Each point is reached from the start by the listed moves, each made 0, 1 or 2 times, or once backwards (-1), plus a little noise. Is the number of moves made odd or even? Then give how often each move was made.

Moves:
(1): 10	-7	-2	9	-1
(2): 8	9	-8	-12	6
(3): 1	5	7	-16	-11
Start: -1	-3	7	-5	0
Points:
17	23	5	-60	-11 -> even (0, 2, 2)
25	8	-11	-21	11 -> odd (1, 2, 0)
-9	14	23	-47	-22 -> odd (-1, 0, 2)

Moves:
(1): 6	0	-4	-4	-6	6	-12	-5	12	-1
(2): 1	0	-9	-4	-7	1	1	-18	-7	12
(3): 15	16	4	8	-12	-10	4	5	2	-3
(4): -12	-4	-7	8	-5	3	-13	-2	-7	-1
(5): 7	-12	0	-7	14	-20	-10	-9	3	-12
(6): -1	3	8	7	-1	12	-4	-9	-3	1
(7): 11	-9	-3	2	0	-5	8	0	-1	-6
(8): 16	8	-11	4	8	-6	6	9	7	1
Start: 10	-2	14	-10	-3	-5	-3	10	-5	8
Points:
58	58	17	35	-23	6	-37	27	30	-6 -> odd (2, -1, 2, 1, 0, 2, -1, 2)
23	11	52	-15	-12	2	-29	-23	5	-4 -> even (1, 0, 1, -1, 1, 2, -1, -1)
19	38	-3	12	-3	15	22	17	-13	45 -> odd (-1, 1, 0, 0, -1, 1, -1, 2)
60	7	-19	-9	1	0	-31	-45	16	21 -> odd (2, 2, 0, 0, 1, 2, 0, 2)

Moves:
(1): 6	2	-3	8	-4	-1	7	-4	6	0	-2	-1	-9
(2): -7	2	-4	6	2	4	-3	8	-5	0	-4	-3	-7
(3): -6	11	9	-5	-5	3	-2	-2	2	4	-2	4	6
(4): 2	-17	10	4	-2	12	-3	-2	6	3	4	-6	5
(5): -3	4	2	0	10	-1	-6	-7	2	2	0	-1	0
(6): 12	-1	1	-15	4	4	7	5	0	-3	-1	-9	5
(7): -2	-3	-2	1	4	-4	3	4	6	-5	-2	-5	8
(8): 0	5	-3	-6	2	-7	-1	-1	-1	7	-3	-4	-4
(9): 2	-2	-11	1	6	5	-10	-4	4	6	-1	3	1
(10): -9	5	3	0	-5	2	1	-7	2	2	6	-3	-2
(11): -1	7	-1	6	0	-6	-1	11	-6	-3	2	-6	6
(12): -2	4	2	4	2	-2	5	9	3	5	6	3	-3
Start: 2	4	2	4	1	-4	-1	0	-4	-3	2	2	-1
Points:
12	-6	41	-15	-20	25	5	19	-9	8	-7	-13	7 -> odd (0, 1, 2, 2, -1, 1, -1, 1, -1, -1, 0, 0)
20	-9	20	-29	29	-10	10	35	-5	-17	-2	-39	43 -> odd (-1, 0, 0, 1, 1, 2, 2, 1, -1, -1, 1, 0)
-53	16	45	14	-18	1	2	0	20	18	13	-20	11 -> even (0, 1, 2, 2, 0, -1, 2, 2, -1, 2, 0, 1)
2	47	-31	7	-2	-24	9	26	-20	10	11	-23	-34 -> odd (1, 1, -1, -1, -1, 1, -1, 2, 1, 2, 2, 1)
-5	26	-28	60	36	-16	-3	34	4	2	8	-19	-22 -> odd (2, 2, -1, 0, 2, 0, 1, 0, 1, 0, 2, 2)
23	-2	12	-15	9	7	29	28	-11	-1	11	-8	-26 -> odd (0, 1, -1, 0, 0, 2, -1, 0, -1, 0, -1, 2)

Moves:
(1): -3	2	1	-4	-2	2	6	9	6	2	3	-2	8	5	-3	2	-5	0	-1	8
(2): -5	-7	-7	-1	1	-2	-1	5	10	4	-1	9	8	12	4	-6	1	9	2	-5
(3): -4	10	3	-12	-5	-1	-11	2	7	1	2	-1	1	2	3	2	-1	-18	2	2
(4): 5	3	0	2	4	-3	10	6	2	4	4	-1	-2	0	-2	-4	-1	0	1	-2
(5): 0	-3	-5	6	6	0	2	-2	-14	0	2	5	-6	-2	0	-3	6	2	6	-1
(6): -1	3	3	10	1	6	4	-8	-8	-1	1	-3	0	-7	1	-3	2	1	2	3
(7): -2	2	-2	1	1	-4	2	5	0	-2	0	-1	-2	3	-5	-1	1	-6	-5	-4
(8): -1	-8	0	-3	-2	-2	5	6	9	0	-1	3	6	7	-6	-2	-13	10	5	-7
(9): -3	4	-2	6	-3	2	-10	0	-2	2	0	-4	-1	-2	4	7	-8	1	-3	-1
(10): 1	0	1	-5	-3	3	-5	2	2	0	4	10	2	-3	5	0	-3	-6	-5	-1
(11): 6	2	-4	4	-1	-2	6	-2	-11	-2	2	-4	1	-4	8	-2	-4	3	0	0
(12): -7	-2	0	-1	-3	-9	3	-3	5	0	-2	7	2	-5	-4	-2	6	3	0	4
(13): -3	-7	1	1	5	3	7	-1	-2	7	6	-4	4	-2	-5	-1	-1	-5	-2	-9
(14): -4	4	4	0	0	-4	-12	-4	6	7	-1	-2	3	13	-16	-3	4	1	-14	-5
(15): 9	-7	6	3	-10	6	-8	3	-7	-1	4	-7	9	-4	9	-2	-4	-11	2	1
(16): 2	-6	9	0	-2	2	7	8	0	1	1	2	-1	1	8	4	-6	-1	5	1
(17): 6	1	-6	4	-9	1	-2	2	-2	1	1	-1	-2	2	3	8	-3	-3	3	-2
(18): 8	-10	-9	-1	1	4	5	-4	1	2	8	1	-2	1	6	-1	-10	-3	0	7
Start: 6	0	0	2	2	-3	5	7	11	5	-3	-4	9	-9	11	2	-13	-5	-2	-11
Points:
-2	40	-14	-23	-20	-21	-6	39	54	16	-1	-22	8	21	3	35	-36	-38	-6	-12 -> even (1, 0, 2, 1, -1, -1, 1, 0, 1, -1, 0, 0, 0, 0, -1, 0, 2, 0)
0	7	32	-21	-27	-2	-32	26	-15	-4	-5	1	24	-25	60	6	-5	-46	27	22 -> even (1, 0, 2, -1, 2, -1, -1, -1, 0, 0, 1, 1, -1, 0, 2, 2, -1, -1)
-3	25	12	16	-9	5	-31	26	2	37	10	-34	37	32	17	-1	-9	-35	-7	-30 -> even (1, 2, 2, 1, 1, 1, 0, -1, 1, -1, 1, -1, 1, 2, 1, 1, 1, -1)
